Rows are points. The points of each table are mixes of a few directions, plus a little noise. How many directions does each table use, and how many do they share? Where both have some left over, give the other angles between the two spaces (their principal angles), to ten degrees, smallest first.

First (6 x 2)
-44, -22
4, 2
68, 34
13, 7
0, 0
-40, -20
Second (5 x 2)
-21, -11
-31, -16
-23, -12
70, 35
4, 2
Directions: first 1, second 1, shared 1

First (5 x 4)
49, -68, -4, -9
24, -33, -2, -3
-38, 55, 3, 7
4, -5, -1, -1
-37, 52, 4, 6
Second (6 x 4)
-47, 66, 5, 7
-48, 67, 4, 8
23, -33, -2, -5
29, -41, -3, -4
30, -42, -3, -6
12, -17, -1, -2
Directions: first 1, second 1, shared 1

First (10 x 8)
1, 0, 0, -1, 0, 0, 0, -1
15, -41, 12, -47, -21, 23, -3, -33
11, -28, 9, -33, -15, 16, -2, -23
-19, 51, -16, 60, 26, -28, 3, 40
20, -52, 15, -60, -27, 28, -3, -42
-7, 20, -7, 24, 11, -12, 1, 15
-21, 54, -16, 62, 28, -31, 3, 43
-26, 68, -20, 78, 35, -37, 3, 54
9, -23, 7, -27, -13, 13, -1, -18
18, -46, 14, -54, -24, 25, -3, -37
Second (9 x 8)
-4, 11, -3, 13, 7, -6, 1, 9
23, -60, 18, -71, -31, 33, -4, -48
-6, 17, -5, 19, 8, -9, 1, 13
6, -17, 5, -21, -9, 10, 0, -13
-15, 40, -12, 46, 21, -21, 2, 31
-34, 91, -28, 105, 47, -49, 5, 71
9, -24, 6, -27, -13, 13, -1, -19
11, -28, 9, -33, -15, 15, -2, -22
12, -31, 10, -35, -17, 17, -1, -24
Directions: first 1, second 1, shared 1

First (11 x 11)
11, 15, 24, -4, 40, 35, -13, -76, -40, 36, 12
0, -51, 25, -50, 35, -5, -16, 21, 31, -26, 2
-13, -16, 21, -9, -32, -64, -7, 56, 18, -26, 5
-24, 14, 24, 30, 46, -4, 27, -37, 7, 92, -23
19, -4, 49, -5, 33, -9, 5, -85, -7, 62, 11
16, 15, -54, 5, -50, 30, -7, 20, -20, -47, 8
-10, -3, -10, -2, -2, 7, 5, -5, -7, 36, -5
-18, 35, -25, 19, -18, 15, -18, 48, -26, -62, 0
-5, -29, 12, -21, 0, -19, 4, 0, 13, 34, 0
-10, 5, -44, 15, -42, -5, 10, 64, 18, -36, -11
33, 20, -21, 22, -10, 21, 9, -4, 15, -60, 0
Second (11 x 11)
-31, 3, 22, -26, -14, 15, -39, 10, 37, -34, -9
40, 6, -12, 13, 15, 8, 0, 16, 3, 8, 8
-38, 10, 24, -3, -38, -20, -16, -3, 12, -22, -6
68, -3, -58, 20, 59, 2, 19, -6, -21, 42, 6
-64, 8, 35, -51, -62, -39, -18, 20, -7, -72, 18
-95, 28, 35, -49, -61, -28, 7, -29, 7, -22, 2
33, 15, 29, 35, -20, 23, 47, 15, -7, 29, 20
50, 8, -14, 47, 4, -17, 8, 9, -9, 23, 5
-13, 9, -19, -16, 20, 4, -24, -22, 27, 7, -19
47, -22, -21, 1, 49, 41, 28, 10, -19, 24, 11
3, -61, -23, 28, 50, 12, -16, -22, -19, 15, -33
Directions: first 6, second 6, shared 2; angles 60, 70, 90, 90

First (8 x 14)
-14, 39, 5, -5, 18, -34, -70, 68, -6, 38, 36, 70, -41, 7
27, -18, -2, 23, 23, 3, 47, -25, 2, -3, -17, -24, 6, 11
10, -35, -4, 2, -22, 34, 65, -65, 5, -37, -36, -68, 39, -8
63, -17, -3, 57, 83, -23, 70, -7, 3, 23, -10, -3, -19, 35
-19, 11, 2, -17, -18, -1, -32, 17, -1, 1, 10, 15, -3, -8
-7, 0, 0, -7, -11, 5, -4, -3, 0, -6, -1, -5, 4, -4
-26, 28, 4, -19, -12, -15, -63, 45, -4, 15, 25, 46, -21, -6
-35, -6, 0, -34, -63, 29, -14, -27, 2, -31, -9, -29, 32, -25
Second (8 x 14)
-44, 2, 16, 8, -11, 57, 4, -33, -23, -21, 3, -39, 1, -14
0, 21, 7, -9, -38, -6, -16, -17, -14, 17, -22, -24, 38, -4
57, 32, 5, 43, 62, -72, -9, 48, -13, 76, 5, 39, -15, 52
-29, -52, -17, -9, -2, 2, -11, -19, 42, -17, 21, 4, -37, -36
-15, -5, 9, 9, -11, 34, 27, -19, -17, -18, -4, -41, 23, 16
3, -13, -19, -37, 2, 18, 0, -26, 31, -49, -10, 44, -43, -81
20, -11, 2, 19, 7, 5, 42, -12, -8, -3, -13, -37, 26, 32
11, 29, -4, -25, -11, -39, -39, 80, 1, 13, 19, 52, 5, 35
Directions: first 2, second 6, shared 2
